Each row is a point. The points of each table are mixes of a few directions, plus a little noise. Count the directions of each table, and those that both share. Where both have some left over, give the other angles between the two spaces (their principal angles), to ten degrees, smallest first.
(in the rows, 128 means zero)

First (4 x 2)
[[177  68]
 [ 96 168]
 [136 117]
 [104 158]]
Second (7 x 2)
[[177 169]
 [ 97 104]
 [162 154]
 [ 91  98]
 [175 166]
 [117 120]
 [ 75  86]]
Directions: first 1, second 1, shared 0; angles 90

First (6 x 3)
[[136  69 137]
 [145  50 156]
 [121 176 118]
 [120 220 126]
 [114 141  97]
 [132 113 135]]
Second (5 x 3)
[[215 117  93]
 [ 69 135 152]
 [135 127 125]
 [ 63 136 154]
 [159 124 116]]
Directions: first 2, second 1, shared 0; angles 80

First (8 x 6)
[[136 132 155 102 107 137]
 [105 116  56 199 186 107]
 [143 136 177  77  88 143]
 [121 126 108 148 144 122]
 [145 138 186  71  81 146]
 [126 127 118 138 136 126]
 [103 115  45 210 196 103]
 [144 136 178  78  87 143]]
Second (9 x 6)
[[119 139 111 130 141 107]
 [166  77 198 120  72 216]
 [ 86 184  51 136 190  31]
 [123 134 119 129 135 117]
 [156  90 180 122  86 193]
 [112 149  99 131 151  91]
 [108 153  93 132 157  83]
 [143 107 157 125 105 164]
 [137 117 144 126 115 149]]
Directions: first 1, second 1, shared 0; angles 50

First (10 x 8)
[[131 128 132 153 121 174 145 152]
 [123 129 122  92 137  64 106  94]
 [124 129 124 100 135  78 109 102]
 [126 128 125 116 131 104 120 117]
 [134 127 135 165 118 194 151 162]
 [134 127 135 170 117 204 155 166]
 [128 128 128 133 127 137 131 133]
 [134 127 137 174 117 210 156 170]
 [125 128 125 106 133  88 115 106]
 [120 129 118  72 142  28  92  77]]
Second (10 x 8)
[[127 128 127 123 129 118 125 123]
 [132 127 133 158 121 183 147 156]
 [129 128 129 133 127 138 131 133]
 [125 129 124 103 134  82 112 105]
 [123 129 122  95 136  68 107  97]
 [137 127 139 195 112 249 170 190]
 [124 129 123  98 135  74 109 100]
 [134 127 136 173 117 209 156 170]
 [123 129 122  94 136  67 107  97]
 [125 128 125 108 133  92 116 110]]
Directions: first 1, second 1, shared 1

First (10 x 9)
[[132 130 122 123 154 156 142 130 120]
 [131 127 103 129 157 173 114 133 151]
 [127 127 121 130 129 134 116 129 140]
 [123 124 124 137 103 108  98 127 152]
 [128 126 113 131 134 144 109 131 149]
 [135 131 110 121 175 183 142 133 127]
 [131 130 122 124 150 152 139 130 123]
 [124 137 217 114  68   7 218 112  20]
 [123 127 150 131  88  75 128 123 118]
 [125 122  97 140 124 147  74 132 182]]
Second (9 x 9)
[[159  91 167 157  63 164 123 124 163]
 [ 73 132 138 109 124  86 110 159 132]
 [176 105 162 144 143 104 131 114 155]
 [ 89 178  60 106 167  55  97 119 102]
 [156 131 107 145 106 154 123 104 127]
 [101 112 178 106 162 127 157 167 128]
 [188 132  95 153 116 199 145  85 114]
 [ 89 140 116 111 126 143 132 146 110]
 [121 131 130 120 145 120 133 133 123]]
Directions: first 2, second 4, shared 1; angles 70

First (11 x 12)
[[113 152  70 139 166 139  98 110 184 119 167 150]
 [175 199  67  84 159 116 103  80 176 121 180 149]
 [211 103 139 113 109 133 128  93 133 121 127  76]
 [ 78  55 115  94 132 121 115 127  69 186 118 127]
 [104 152  89 101 165 134  93 105 143 154 162 158]
 [ 69 128 146 212 126 119 138 166 144  97  96 115]
 [199 143 139 142  98 164 171 155 170  62 142 150]
 [103  95 142 184  96  84 169 166 106 100  77  87]
 [114 175 176 116 152 184  94 123 134 151 146 168]
 [125 165 161 145  98  57 167 150  91 113  82  99]
 [117  41 165  82 110 157 130 135  57 184 112 132]]
Second (9 x 12)
[[126 118 172 141 172 160  98 119 155 190 141  90]
 [112 187  68 114  82 107 180 115 139  94  81  82]
 [102 165 111  89 114 113 134 132 100  95 122 110]
 [125 108 213 161 120 155  96 114 113 145 150 211]
 [163 149 123 108  35 157 153 115 174 124 106  85]
 [ 97 102 136  85 155 122 135 149  91 136 158 125]
 [202 139  42 103 117  88  77 156 124  30 129 134]
 [ 87 119 157 196 220 113 112 118 108 162 129 182]
 [137  63 126 155 133 139 173 134 151 170 134 137]]
Directions: first 6, second 6, shared 1; angles 30, 30, 50, 60, 70

First (11 x 14)
[[ 71 134 154 162  82 119 136  94 139 133 165  92 160 163]
 [162 149 111  89 155 115 157 190 123 112 106 162 112 113]
 [193 150 109 100 154 182 155 201  64 137  66 164  97  67]
 [133 134 122 111 139 104 137 144 143 115 131 140 129 136]
 [163 115 114 113 156 138 110 135 122 129 107 145 107 105]
 [122 102 133 148 126 139  93  81 133 140 134 111 126 127]
 [ 70 151 149 143  87  92 162 125 152 118 170 106 164 173]
 [ 74 158 148 143  85 102 169 135 139 120 163 107 162 167]
 [102 192 135 103 104  91 213 210 126 104 141 141 153 154]
 [160  40 122 170 153 192   9   7 121 170 110 103  95  88]
 [161  83 113 123 165 131  68  87 145 132 116 136 102 111]]
Second (11 x 14)
[[184 113  88 122 113  36  97  72 170 138 171 158 166 178]
 [148 114 107 126 148 154 134 147  97 114 110 187  98 106]
 [178 152 133 155 105 155 119  87 116 120  76 148 132 118]
 [ 71 104 131 148 128 159 144 139 103 112 149 157 108 127]
 [113 120  88 113 126 113 150 182 125 121 112 138 116 118]
 [134 187 194 135 126 185 122 118 146 120  42  44 126  95]
 [141 149  82 141  63 124 169 170  82 166 107 108 158 120]
 [ 47  82 130 111 150  37 105 104 213 108 226 112 140 194]
 [123 107 159 116 172 132 104 105 137 125 175 142 116 136]
 [111 153 208 118 171 188 113 125 140 120 101  68 107  99]
 [159 127  89 125 105 125 151 161  79 163 139 146 142 119]]
Directions: first 3, second 6, shared 2; angles 50

First (11 x 18)
[[129 116 151 114 178 149 112  61  97 148  99  73 111 124 153 122 125  93]
 [148 129 154 109 139 118 151 120 136 106 140 125 121 111 126 138 159 136]
 [156 170 137  92 107 122 174 154 153  97 144 156 148  93  59 140 147 148]
 [118  66 159 170 167 136  70  75 126 156  99 114 106 166 202 114 128 101]
 [ 68  56  86 211 129 124  49 132 101 174 121 113 102 202 248 108  90 118]
 [ 93 154  53 144  74 119 134 201 115 134 151 145 144 140 115 126  89 151]
 [122 107 118 166  88  99 124 185 164 110 159 185 132 152 146 133 141 163]
 [157 198 134  57 136 151 179 109 117 118 114 107 149  71  31 134 125 115]
 [118 129  98 182  52 114 108 214 191 128 139 237 167 159  85 120 105 160]
 [158 117 190 102 182 146 124  53 128 130  98  99 117 110 126 128 152  98]
 [139 165 127  62 157 129 182 104  81 108 144  56 110  82 119 144 147 125]]
Second (9 x 18)
[[120 118 124 161 111 103 137 144 128 111 157 136 123 140 154 135 140 153]
 [118 138 138 127 177 146 163 131 153 157 118 135 127 149 114 120 155 123]
 [159 114 139 117  91 150 131  42 106 135 195 152 126  55 149 149 146 121]
 [ 97 116  48 142  81 171 163 153 151 210 226 228 138 108 158 130 149 139]
 [126 121 130 114 149 181  56  51  93 180  53  94 138 120 112 102  61  61]
 [161 128 154 110  88  80  99 131 104  42 119  91 122 103 126 144 111 144]
 [166 162 144  37 128 104 159 194 150  71 110 122 132 101  69 137 147 138]
 [ 98 133  98 136 158 159 128 153 145 187 105 143 136 163 120 107 116 112]
 [108 120 175 208 173  59 117 154 123  60  70  51 113 214 152 125 128 162]]
Directions: first 4, second 5, shared 2; angles 40, 80

First (10 x 20)
[[145 123 131 115 115 132 121 135 123 113 134 133 129 146 130 124 148 127
  145 130]
 [148 132 124 115 102 141 121 136 112 111 123 138 130 149 118 120 147 111
  146 127]
 [118 132 109 128 136 131 128 115 119 130 117 122 123 123 119 138 122 122
  125 120]
 [121 136 108 128 127 135 128 118 114 128 113 126 125 126 113 134 123 114
  126 120]
 [158 162 142 135  51 158 133 162 101 120 103 162 145 149  93  86 130  69
  132 129]
 [113  87 169 134 192  85 129 127 186 145 181 107 125 106 189 144 124 205
  117 148]
 [119 163 111 146  97 148 139 128 104 140  90 140 134 118  90 114 102  80
  109 117]
 [110  99 127 122 183 103 124 109 154 133 154 105 118 115 160 155 130 177
  127 132]
 [129 147 114 132 105 144 131 128 108 128 105 136 130 130 103 120 121  97
  125 120]
 [119  99 144 124 172 102 125 121 159 132 160 111 122 119 165 145 132 178
  128 138]]
Second (9 x 20)
[[136 138 122 129 110 146 124 107 112 120 122 130 133 137  90 140 159 121
  144 123]
 [104  98 147 129 184  75 138 195 177 152 152 125 116 103 249  92  33 149
   76 145]
 [139 143 119 127 101 154 123  96 104 117 117 130 133 140  69 145 175 117
  153 120]
 [118 114 136 129 153 105 132 158 149 139 139 127 123 117 181 113  86 137
  106 135]
 [135 135 122 128 115 140 125 112 117 123 122 129 131 134  99 136 150 122
  140 124]
 [126 126 129 128 132 123 129 134 131 130 129 127 127 126 138 124 120 130
  124 129]
 [139 141 120 128 103 151 124 101 108 118 118 129 133 138  76 143 169 119
  150 121]
 [125 122 131 128 139 119 130 140 137 132 132 127 126 123 149 122 110 133
  118 131]
 [133 135 125 127 115 141 126 112 116 123 123 129 131 133 100 136 150 122
  140 124]]
Directions: first 3, second 1, shared 0; angles 40

First (9 x 32)
[[110 154 178  92 121  75 105  61 148 181  70 163 118  90  35 167 128 101
  128 168 132 137  89  85 110 119  41  85 189 133  91 115]
 [101 132 102 125 135 143 154 130 129  92 139 111 152 177 139 145 154 188
  161 103 115 116 133  93 113 155 178 115 118 142 123 139]
 [120 143 137 126 121 114 121 117 136 105 155 128 123 146 109 123 116 108
  135 115 125 131 146 132 131 124 123 147 104  99 104 123]
 [188 133 113 176 129 157 119 209 126 151 141 132 124 114 206 112 112  69
  103  89 140 183  58 190 174  61 166 147  33 164 151 154]
 [ 98 128 139  97 127 112 133  85 136 128 107 130 139 137  83 144 136 165
  142 157 127 104 155  91  98 154 107 109 183 118 126 116]
 [148  96  90 135 125 175 149 177 125 115 144 103 156 156 198 101 114 169
  118 148 144 118 180 173 115 119 187 156 118 126 212 129]
 [132 105 140 149 146 120 115 119  92 158 101 139  82  46 123 118 155 106
  105 124 114 111  86 110 156 162  84 104 179 151  89 127]
 [128 133 128 124 110 125 122 128 140  72 199 113 129 172 128  88  82  99
  127 128 133 119 224 178 123 119 136 197  89  49 136 109]
 [124 129 124 131 138 131 134 130 122 149  95 133 130 115 128 152 155 149
  134 121 123 132  79  98 131 136 132  92 143 170 119 140]]
Second (8 x 32)
[[127 177 113 106 113 137 151 150 182 114 126 126 199 234 133 179 119 165
  171 110 142 181  95 118 101  69 197 117  45 156 160 154]
 [130 129 127 169 139 122 116 140  97  93 180 123  81 102 144  97 137  78
  122  66 104 122 117 137 176 153 125 156  88 108  57 131]
 [152 116 109 117 126 160 145 164 143 176  72 129 171 136 168 152 130 174
  121 166 151 149  97 138 105  92 162  97 140 185 213 143]
 [132  96 135 135 132 126 116 117 102 132 136 126  96  78 130  91 121 110
  100 152 126  95 171 149 135 156  92 148 176  98 130 108]
 [133 104 131 135 139 129 123 123 107 159  96 134 107  74 131 123 145 130
  109 146 126 111 110 119 134 147 101 106 180 148 129 124]
 [109 125 144 111 112 105 115  91 133  74 193 118 112 148  93  85  84 100
  123 147 127  95 249 161 114 147  97 193 138  28 118  93]
 [143 133 113 129 129 148 141 158 139 151  99 129 159 147 157 151 136 154
  134 128 137 153  83 125 121 101 163 105 107 174 165 148]
 [ 99 146 151 123 135  93 118  83 120 124 121 140 101 107  72 144 151 114
  141 108 109 118 102  79 137 162  86 104 151 126  53 125]]
Directions: first 5, second 4, shared 4

First (10 x 32)
[[130 129 124 132 149 134 115 130 119 118 149 130 120 146 118 143 130 119
  134 150 143 135 145 146 137 126 145 135 114 131 134 130]
 [125 126 135 121  90 117 150 124 143 146  90 124 143  96 147 102 125 145
  116  88 101 116  97  96 111 131  97 116 154 122 117 124]
 [128 128 128 128 129 128 127 128 127 128 129 128 128 129 128 129 128 127
  128 129 129 128 129 129 129 128 129 128 127 128 128 128]
 [125 126 135 121  90 117 150 124 143 146  91 124 143  96 146 102 126 145
  116  89 101 116  98  96 111 131  97 116 153 123 117 124]
 [127 127 130 126 115 124 136 127 133 135 115 127 133 117 134 119 127 134
  124 114 119 124 118 117 122 129 117 124 137 126 124 127]
 [127 128 130 126 117 125 134 127 132 133 118 127 132 120 133 121 128 133
  125 117 121 125 120 120 124 129 120 125 135 127 125 127]
 [125 126 134 122  92 117 150 125 142 145  92 124 142  98 145 103 126 144
  117  91 102 117  99  98 111 131  98 117 153 123 117 124]
 [135 133 113 143 216 154  76 137  93  86 214 137  93 201  86 188 133  89
  155 219 190 155 198 201 167 122 199 156  69 141 153 137]
 [135 132 114 141 207 151  81 136  97  90 206 137  97 194  90 182 133  93
  152 209 183 153 191 194 163 123 192 153  75 140 151 137]
 [124 126 137 119  75 113 159 123 149 153  76 123 149  84 153  92 124 151
  112  74  91 111  86  84 104 132  85 111 164 121 113 122]]
Second (11 x 32)
[[123 140 124 133 126 126 123 148 129 113 138 127 125 129 125 139 126 129
  129 129 145 131 145 152 126 122 133 143 128 137 131 130]
 [128 125 130 125 124 125 134 115 128 137 122 124 128 124 129 125 127 127
  124 122 120 134 116 112 131 131 123 119 127 122 121 129]
 [114 159 129 128 103 109 135 139 131 120 144 109 118 116 117 154 117 133
  115 108 156 165 132 141 135 117 134 140 128 129 104 133]
 [107 170 131 127  92 102 138 138 132 120 148 100 113 110 112 163 114 136
  107  99 166 180 129 140 138 114 136 142 130 127  93 135]
 [111 161 139 114  75  91 157  92 130 151 132  86 112  95 113 152 109 138
   93  78 145 202  87  87 151 124 125 114 128 106  66 136]
 [142  98 125 132 158 150 118 128 125 128 116 152 139 143 140 105 139 121
  146 154 103  85 134 128 117 138 125 123 127 133 159 123]
 [115 156 125 135 116 119 123 159 132 107 147 120 120 126 118 152 121 130
  125 122 163 145 153 165 127 115 140 153 129 140 124 133]
 [171  41 121 133 211 189 102 118 120 136  89 192 161 171 163  55 162 112
  175 198  51   7 133 115 101 159 113 103 126 136 211 113]
 [122 143 124 133 125 126 122 152 130 111 140 128 125 129 123 142 125 128
  129 129 149 132 149 156 126 119 136 146 127 137 133 129]
 [109 166 128 129  96 106 135 144 132 116 148 106 114 114 114 161 115 134
  112 105 166 172 136 147 136 113 137 146 128 131 101 135]
 [167  51 129 121 180 166 126  74 120 165  82 166 153 149 157  61 150 117
  153 164  45  54  91  64 118 161 105  79 127 113 166 116]]
Directions: first 1, second 2, shared 0; angles 50

First (11 x 32)
[[132 125 111 136  97 111 141 132 126 122 130 113 124 114  99 147 106 107
   90 101 122 107 129 142 102 116 122 118 120 118 133 135]
 [141 134 134 116 125 144 130 123  78 122 100 159 117 110 134  81 182 114
   99 122 106  79 125 102 174 129 144 164 133 127 112 135]
 [159 124 125 143  85 117 144 119  71 121 104 129 137  78  96 141 124  63
   53  93 111  77 125 129 136  97 125 138  95 112 127 148]
 [109 130 122 119 150 134 122 132 157 125 142 134 114 156 141 112 138 168
  160 139 132 146 130 124 122 154 136 126 148 131 128 115]
 [157 122 141 139 122 145 124 102  66 113 107 153 133  92 126 119 155  95
   96 120 112 107 123 103 166 126 141 155  93 112 130 131]
 [133 144 185 118 172 145 110 137 129 177 107 123 178 139 186 136 126 119
  201 191 159 172 123 130 173  95  99 125 141 175 108 139]
 [126 106  96 148 123 134 121  98 130  78 158 142  97 128 102 135 126 158
  110 101 113 145 129 110 101 175 156 128  95  83 160 102]
 [126 122 141 129 168 154 106 107 128 116 136 152 125 144 156 113 153 163
  172 154 131 169 126 103 152 162 143 140 120 124 135 108]
 [ 92 135 115 107 156 129 126 149 185 131 150 126 106 177 144 102 136 190
  175 143 134 148 133 132 112 158 136 121 174 142 124 113]
 [112 124 109 143 110  95 137 144 191 138 162  80 138 144 103 192  53 132
  138 118 151 165 132 171  58 112 102  79 126 128 147 129]
 [121 145 127 112 104 101 149 167 145 164 112  99 141 129 121 132 108 101
  113 123 136  92 130 162 114  83 100 114 164 158 105 155]]
Second (8 x 32)
[[128 108 140 132 124 132 125 142 113 123 139 121 119 147 117 134 117 139
  137 136 157 146 118 114 134 119 131 143 132 131 124 115]
 [129 144 117 125 132 126 130 117 139 133 120 132 136 113 135 123 138 119
  121 123 106 114 136 138 123 135 126 117 126 125 131 139]
 [129 211  72 111 149 111 139  72 194 153  83 154 163  51 175 100 175  85
   87 101  12  60 169 184 103 162 121  69 112 123 147 180]
 [128  43 184 146 104 146 114 184  60 103 174 100  92 209  79 157  79 172
  172 157 249 197  86  71 152  92 136 189 143 133 109  74]
 [127 118 135 131 125 131 126 135 120 125 134 125 123 138 122 132 123 135
  133 132 143 136 124 122 131 123 127 136 130 129 125 120]
 [130 153 110 123 136 124 133 110 149 136 113 135 138 104 142 119 143 114
  115 120  91 107 143 145 120 139 127 111 122 128 134 145]
 [127 133 125 127 128 126 127 126 129 130 125 129 130 124 130 126 131 126
  126 127 122 124 129 131 127 129 128 125 127 130 129 130]
 [128 114 136 130 124 130 126 135 118 124 135 123 124 139 120 132 119 134
  134 132 145 138 121 119 132 123 129 137 131 128 126 119]]
Directions: first 4, second 1, shared 0; angles 70
